Rows are points. A path goes straight from each point to the next, and from the last back to the first. The post is the endless flat space through its rows: a point in 2 columns, a line in 3, a plane in 4, and so on, so that a path can go around it. Count how often the path circles the post. Going back the other way cancels.
(in the rows, 128 means zero)

Post (1 x 2):
[[120 133]]
Path:
[[ 94 167]
 [126 149]
 [134 202]
 [152 112]
 [113  90]
 [ 58 151]
 [ 71 197]
 [175 153]
 [139 125]
 [128 185]
 [ 92 159]
 [ 51 152]
 [100 193]
 [142 148]
 [155  83]
 [ 99  82]
 [ 79 172]
 [111 165]
 [162 117]
 [139  90]
 [ 73 115]
 [104 155]
 [135 166]
 [148 115]
 [133  84]
 [ 74 111]]
Times around: 4

Post, 5 rows:
[[177 142 158  89 148 134]
 [152  73  73 144 140 125]
 [ 67 110 126 142 134 142]
 [ 61 128  99 136 106 135]
 [151 127 133  74 166 136]]
Path (29 x 6):
[[ 71  76  93 118 136 176]
 [ 27 141 138 163 146 178]
 [ 82  86 149 187 164 139]
 [185 135 145  97 157 116]
 [122 156  79 120 155 127]
 [ 83 168 124  84 116 174]
 [ 32 117 140 108 118 155]
 [ 98 158  96  56 109 114]
 [ 56 163 142 177  81 118]
 [109  55  98 157 213 146]
 [162 124 154 133 161 170]
 [127 141 152 154  61 153]
 [199  93 158 130 137 121]
 [ 74 159 130 120 101 110]
 [101 116  78 156 149 119]
 [123  70  69 114 171 114]
 [124 111 192 120 138 127]
 [181 132 164  49 104 144]
 [172 114 196 109 158  98]
 [123 156  84  86 121 117]
 [163 174 205 175 112 148]
 [203 157 137  91 157 128]
 [122 139 156 115 160 106]
 [101  60  92 101 145  97]
 [104  23 120 131 191 120]
 [139  91 107 157 152  96]
 [143 109  52 120 134 126]
 [156  47  57 124 185 140]
 [ 84 109 107  91 115 145]]
Times around: 2
